Rows are points. Before rounding, the points of a table are all equally far from one centre. They may lie mostly on one side of it. Write the centre, to within rounding.

Points (5 x 2)
[[ 0.89  2.81]
 [-2.28  2.06]
 [ 1.59  0.14]
 [ 1.75  1.47]
 [ 1.66  1.82]]
Centre: [-0.37  1.06]

Points (12 x 9)
[[-0.08 -0.08 -0.03 -3.57  0.07  1.24 -1.99 -0.34  0.67]
 [ 0.14 -2.47 -1.27 -3.55 -0.49 -1.06  0.90  0.09  3.35]
 [ 1.41 -1.88 -0.20 -2.63 -0.17 -2.07 -0.99 -0.66  0.59]
 [ 1.74 -1.37  0.02 -4.90 -1.19 -1.11  1.37  0.57  0.10]
 [ 0.75  0.43 -0.70 -2.62  1.44 -1.18 -1.72  0.04  1.99]
 [-2.25 -0.32 -0.49 -2.70  0.11 -1.69  1.06  0.45  0.45]
 [ 0.32  0.06  0.34 -4.28 -2.35  1.08  0.35 -1.70 -0.66]
 [-0.79 -1.97  0.56 -4.18  1.86 -0.28  1.94 -0.16  1.44]
 [-0.50 -2.70 -0.65 -2.45  1.34  0.05  0.19 -1.85 -0.12]
 [-1.09  0.25  0.59 -2.80 -0.83 -2.00  1.55 -0.61  3.71]
 [ 1.23 -0.36 -0.65 -4.63 -0.84 -1.63 -0.82 -0.69  1.80]
 [ 1.40 -0.72 -1.19 -4.06 -2.89 -0.89  0.11 -1.38  0.72]]
Centre: [ 0.93  0.05 -0.38 -2.04 -0.17  0.39  1.58 -0.72  1.32]

Points (29 x 24)
[[ 3.41  0.63  0.28 -0.02  1.60  0.39  2.93  2.53 -1.16  0.58 -0.29 -2.68
   0.87  1.39 -0.27  0.56 -1.41 -0.90 -1.56 -4.12 -2.52 -0.43 -0.36 -0.24]
 [ 2.25  1.30 -0.17  0.99  1.63  0.38  5.36  0.41  0.28  0.81 -1.03 -3.03
   1.25  0.25  1.23  2.01  0.54 -0.64 -1.88 -2.68 -0.70 -1.29  1.77 -0.66]
 [ 1.29 -0.65 -1.43  0.79  0.52  0.72  3.27  1.28 -0.29  0.28  0.92 -1.33
   1.17  2.14  1.99  1.08  0.43  1.12 -0.88 -2.43 -1.93 -0.61 -1.56  1.30]
 [ 2.38  2.09  0.14  0.41 -0.59  1.35  4.32  0.25 -0.76 -1.05  0.97 -2.36
   0.76  0.05  1.47 -0.81 -1.10  0.14 -1.83 -2.38 -2.44 -2.57 -1.08 -0.87]
 [ 0.57  0.06  0.95  0.18  0.16  1.10  4.87  2.06  0.42  0.15 -1.25 -1.33
   1.08  1.41  1.40  1.91 -0.05  1.33 -1.98 -2.72 -1.82 -1.61 -0.51 -0.82]
 [-0.06  1.09 -0.77  1.38  2.25  0.69  3.58  0.84 -0.15  0.60  0.86 -1.20
   2.84  0.04  1.10 -0.67 -1.02  1.58 -2.41 -1.66 -1.43 -3.81 -1.76 -0.31]
 [ 0.92  1.17 -1.17  1.33  2.94 -0.01  3.30  1.83 -0.82  1.01 -0.40 -2.72
   2.42  0.16  0.34  0.03 -1.09  1.98 -0.66 -1.25 -2.98 -0.24 -0.33 -2.74]
 [ 3.37  0.12  0.13  1.98  0.19  0.40  3.23  3.70  0.19  0.23 -1.13 -1.37
   2.20  1.04  1.84  0.56  0.03  2.56 -2.07 -3.09 -2.19 -1.89 -0.93 -0.60]
 [ 2.07  1.30 -0.94  2.00 -0.37  0.04  4.61  1.50 -1.05  0.45 -0.79 -0.52
   3.39 -0.78  0.60  1.30 -0.97  2.22 -1.76 -2.39 -3.06 -0.58 -0.03 -1.17]
 [ 1.23  2.70 -0.03  0.56  0.68 -0.85  4.71  2.47 -0.99  1.46 -1.62  0.17
   2.05 -1.54 -0.03 -1.22 -0.19 -0.48 -0.64 -1.22 -2.07 -0.86  1.10 -0.91]
 [ 1.07  0.50 -0.82  1.71  1.29 -0.62  4.16  2.58 -1.13 -0.93 -0.84 -0.84
   0.85 -0.03  1.75  1.70 -0.07 -1.41 -1.91 -0.54 -3.77 -0.36  0.15 -0.97]
 [ 2.10  3.09 -1.57  1.36  1.05 -0.22  3.93  1.12  0.87 -0.21 -0.39 -0.65
   1.77  0.54  2.34 -1.33  0.67  1.51 -2.20 -2.48 -0.70 -1.01  0.42 -1.38]
 [-0.85  0.67 -0.45  3.19  0.30  0.60  3.44  1.92 -0.99 -1.01 -1.95 -1.44
   3.28  1.78  1.12 -0.16 -2.10  2.27 -1.35 -1.91 -2.15 -0.94 -0.55 -0.15]
 [ 2.26  1.48 -3.02  2.28 -0.35  0.03  3.09  1.41 -1.62 -0.45  1.43 -0.25
   2.14  0.22  1.29  2.15 -0.34  0.34 -1.93 -1.91 -0.57  0.31 -0.11 -1.74]
 [ 1.74  2.30  0.21  2.00 -0.34 -0.50  4.28  1.26 -1.47 -0.24  0.75 -2.85
   1.61 -0.36  1.67  1.22  0.89  0.80 -0.62 -2.49 -1.76 -0.82 -1.40 -0.97]
 [ 2.92  1.45 -0.76  2.68  1.90  2.09  3.65  2.88 -0.03 -0.15 -1.16 -1.66
   1.68  0.73 -1.57  2.84 -1.58  1.33 -2.06 -2.60 -0.02  0.01 -0.09 -0.47]
 [ 3.02  0.89  0.84  3.04  2.67  0.05  3.15  2.45  0.47 -0.29 -1.89 -2.86
   2.33 -1.14  0.44  3.49 -2.06  2.32 -0.61 -1.54 -0.05 -0.83 -0.69 -0.01]
 [ 1.67  1.98 -0.78  2.16  0.68  0.80  3.23  1.12 -0.65 -0.38  1.59 -2.21
   1.74 -0.28  1.09  1.23  1.19  1.71 -2.18 -0.57 -3.34 -1.20 -0.04 -0.66]
 [ 1.69  2.85 -0.60  0.48  1.28  0.66  4.01  0.99 -0.08 -0.79 -0.87 -1.52
   0.57  1.27  2.09  1.97  0.32  0.71 -1.21 -1.93 -2.51 -2.58  0.16 -0.02]
 [ 2.86  1.42  0.04  1.56  0.09 -1.17  5.76  1.60  0.97  0.13  0.35 -0.82
   1.12  0.11  1.00 -0.20 -2.57  0.54 -0.70 -1.00 -2.87 -1.54 -0.54 -0.35]
 [ 2.45  2.49  0.62  0.72  0.05 -1.45  4.18  0.44  0.08  1.31 -1.19 -1.94
   2.06  0.64  2.65  1.15  0.81  1.28 -0.25 -1.19 -1.98 -2.06 -0.08 -1.68]
 [ 0.74  1.28 -0.44  1.69  1.19  0.00  4.35  2.16  0.03  0.39 -0.55 -2.17
   2.23  2.28  1.19 -0.01  1.07  2.03 -0.21 -0.90 -1.52 -2.58 -0.15  0.70]
 [ 0.50  0.54 -0.50  1.20 -0.86  0.52  2.39  1.73  0.98  0.56 -1.41 -0.21
   1.17 -0.24  2.20  3.11 -1.23  0.34 -2.28 -4.08 -0.85  0.00  0.01 -0.28]
 [ 0.91  1.59 -1.78  1.91  1.74  1.08  2.56  1.91 -0.90  1.26  0.24 -2.98
   2.34  1.92  1.09  0.80  0.81  1.17 -0.61  0.31 -2.14 -2.10 -1.10 -0.47]
 [ 2.42  0.29 -2.18  2.06  0.17  1.28  2.81  1.70  0.80 -0.43 -0.68 -2.48
   1.72 -1.66  1.94  2.39 -1.22  1.09  0.03 -1.47 -2.69 -1.64 -0.66  1.17]
 [ 2.74  0.95 -1.38  2.12  0.80  0.35  3.79  1.19 -0.22  1.00 -0.09 -2.29
   1.46 -0.48  3.01 -1.56 -0.39 -0.70 -2.66 -0.04 -3.24  0.15  0.31 -1.08]
 [ 1.71  1.90 -0.83  3.20  0.62 -0.70  3.68  2.04  0.09 -0.30  0.71 -2.66
   3.32 -1.03  1.53  1.16 -1.03  1.49 -2.47 -0.76 -1.07 -1.06 -1.13 -2.45]
 [ 1.60  1.88 -0.19  0.70  2.68  2.16  3.04  1.75 -0.82 -1.60 -0.81 -2.08
   1.48  2.28 -0.30  1.04 -1.50  1.72 -1.41 -3.15 -2.00 -1.85 -0.47 -0.35]
 [ 3.04  2.65  0.62  1.80  1.33 -0.07  5.09  2.12  0.11 -0.37  0.58  1.59
   1.28 -0.44  0.84  0.74  0.44 -0.24  0.80 -1.21 -1.28  0.11 -0.30  1.32]]
Centre: [ 2.24  0.21  0.94  2.30  1.04  0.89  1.48  0.61 -0.35  0.04 -0.73 -0.48
  1.76  0.04  0.77  0.11 -1.14 -0.25 -0.47 -0.91 -0.27 -1.13  0.34 -0.75]
